Every row gives one point. Two turns around zero, p and q, are shown by what they do to some points. Where does a point land after both, in the order given? Backwards means that the second turn is done in reverse. Each puzzle has new turns, and all numbers are rounded.

Turn p:
[ 0 26] -> [-20  17]
[28  8] -> [12 27]
[ 1 15] -> [-11  10]
[-29 -48] -> [ 18 -53]
Turn q:
[ 40 -18] -> [ 17 -40]
[-30  26] -> [-5 39]
[-10  -8] -> [-13   1]
Where do these land?
p, then q: [-22   9] -> [-23   6]
p, then q: [ 23 -36] -> [ 28 -33]
q, then p: [15 21] -> [12 23]
q, then p: [29 -7] -> [30 -3]
q, then p backwards: [-44  13] -> [15 43]

Turn p:
[-18 -48  -1] -> [ -6 -51  -5]
[ 2 18 -6] -> [-5 18 -1]
[11  3 13] -> [16  5  5]
[-4 24  2] -> [-6 21 11]
[10  3 -7] -> [  3   7 -10]
Turn q:
[31 29  4] -> [-14  40   6]
[-4  9 -7] -> [-12  -2   1]
[  4 -10  -3] -> [ 7 -1 -9]
[-17  14  -6] -> [-18 -11   9]
[-24 -19  24] -> [ 25 -24  18]
[ 10 -22 -12] -> [ 12  -1 -24]
Where do these land?
p, then q backwards: [ 3 16 12] -> [10  6 16]
q, then p: [-12   4  -8] -> [ -6 -14   3]
q, then p: [ -3 -11 -46] -> [-37 -16 -24]
q, then p: [ -2 -21  21] -> [ 27   3 -13]
p, then q backwards: [  3 -12  17] -> [-11 -12  13]
q, then p: [10 23  4] -> [-6 12 22]

Turn p:
[-28  -8  21  -2   2  28] -> [-22  12  -1  -2  36  13]
[-14 -10  19   7 -11 -14] -> [-26 -10 -16  -1  -1  -1]
[ 25  -5  20   2  20 -17] -> [-12   2  11  24 -29   9]
[-12  17 -35  -2   4 -15] -> [ 22   3  -2  -7  -1 -37]
[-15  24  20 -14 -14  48] -> [-10  18  22 -36  34  23]
[-26   2  -4   9 -16 -16] -> [-11  -6 -23 -13   5 -20]
[ 25 -11 -14  13   4  -6] -> [ 21  -3  -9  14 -20   8]
[ 18  -6 -36 -20  -3 -11] -> [ 35 -24  10   6  -6 -14]
[28 -1  9  9 12  3] -> [  4   9   7  12 -21  19]
Turn q:
[ -1  23  25 -14   8 -10] -> [ -2   9  20 -24  21   6]
[ -6  -8   6 -26   1 -11] -> [ -1  -1  -8 -17  16 -18]
[-14 -18 -13  -3 -18  36] -> [-15  -1 -20  -4 -39 -11]
[-27  -5  -1  -4 -12  -7] -> [-25  -6   0   2   3 -18]
[ 25  10 -31  24   6   3] -> [ 28   4  10  32 -16   9]
[  5  11  21   6  40 -28] -> [ 7 19  6  3 45 22]
[ 18 -12  -7  17 -25  17] -> [  7 -24  -6   7 -30  10]
Where do these land?
q, then p: [ 35  -5 -30  -7  13  -7] -> [ 23   0   1   5 -40  17]
q, then p backwards: [ 14  10   8 -22  -8  -5] -> [  0  16 -15 -14 -15   6]
p, then q: [  4  -4   2 -20  11   8] -> [-7  1 -6 -6  7 21]
p, then q: [  0 -22 -19 -12  17 -27] -> [  1 -26  -9  29  13  15]
q, then p: [ -9   5  -2   8  13 -19] -> [-7 23 -3 10 -4 -4]
q, then p backwards: [ -3 -10  10  11  21 -29] -> [-21 -25   1  -3   6  23]
q, then p: [-7 11 29 -3  0 35] -> [ -4  -9  22 -28  30   0]
q, then p: [ -7  -7  -3  29 -38  18] -> [ -9 -21 -36 -11  23  15]
q, then p: [-28  24   5  16 -29  26] -> [-37 -13 -15 -29  24   2]

Turn p:
[-13  -2 -11  -1  -3   4 -10  -9] -> [ -7  -4   7 -13  12  -2  -3  -7]
[ -1 -17  -1  10   9  -5  12  16] -> [ 21   1  -9   3   4  -5 -11  14]
[ -6  -4  -6   3  -1 -31  -1  11] -> [ -5  15  -5  -3   3   8 -22  18]
[-4 -3 16  3 21  4 -9  5] -> [ 17 -11  14   3  -5  14  -4   1]
[-14   7   1   0  -6 -12   4  19] -> [ 5 22  0 -2  8 10 -2 10]
[22  7 -4 -4 12  9 -6 -7] -> [ -2  -9  -1   8 -18  -4  -3 -20]
[ 4 11 -7  5 -4  5 18 -8] -> [ -5   8   2   9  -1 -20   8  -2]
[ -9  -4  -7 -27 -11  10   4  -6] -> [ -6   3  -4 -28  -3  -6  16  -5]
[ 28  11  16  -1  -6   8  -8 -48] -> [-37 -32   9  17 -21  -7  17 -10]
[ -6  -7   4  11 -11   7  -3  27] -> [ 17   6 -14   4  20  13   4   1]
Turn q:
[-4  8 -4 12 10 -6 11 -4] -> [  1  -4  13  -6   2  10  -3 -13]
[-31   5 -11  -1 -12   0  -7  -6] -> [  1  -8   1   1 -18 -17 -24  -9]
[ 30 -19   1 -26  19  11 -27 -13] -> [-26  38  -6  15   8 -10  23  15]
[  2   6   1  24 -15 -22  12   5] -> [ 15 -29   8   9   9  11  -1  -8]
[ 14  -7  -9 -28   1  18  -2  -9] -> [  3  31  -8   1  -4 -16  14   5]
[ 0 -1 15 12 -4  5  6 -4] -> [  4  -3  -6  -3  15   8 -10   0]
[ -4  10  17  -3   3 -15   6   9] -> [  0 -15  12 -13   8   0   0  13]
[-7 16 -4  9 -4  4 -5 11] -> [  6  -6   4   1 -15  11 -11   6]
[  0 -18  -7   2   1   4   6  11] -> [ -3  -5 -17  -3  -5   2  12  -8]
Where do these land?
p, then q backwards: [ -5  -1  12 -20   9  -1   1  10] -> [ 3 15 -7 -3  6 10 10 16]
q, then p backwards: [  1  -1  10 -11  -1  -2 -18  18] -> [  3 -11  13  -2  -8 -16  12 -11]
p, then q backwards: [-28 -11  -5  16   3  32  10 -22] -> [  3  -1  13 -16  -7 -40  24 -13]
q, then p: [-13  -8  -4   2   2 -18  11   8] -> [ -3 -13  -5 -15  -3  -7   1  17]
p, then q: [ -4 -11  13   2  11 -10   9  -5] -> [  0 -12 -14   1  -1   5   9  14]
q, then p: [ 12  12  -9  -9 -13  -6 -20  -9] -> [ 1  6 -3 28 10 10 -4  9]
p, then q: [ 10  23  -3  14 -18  10  -3  -9] -> [ -3  -6  11  -8   7   7 -19 -25]
p, then q: [-14 -11   1   5  32  -1  10   6] -> [-4 -1 -3 14 15  6 16 28]
q, then p: [ 32  -1  -5  11 -14  -6   0   2] -> [ 17  -6  -4  26   1 -19  -1  -2]
q, then p: [ 10   7  -9 -11 -11   3   1   1] -> [ -4   8 -11  16  -5  -2   1   2]
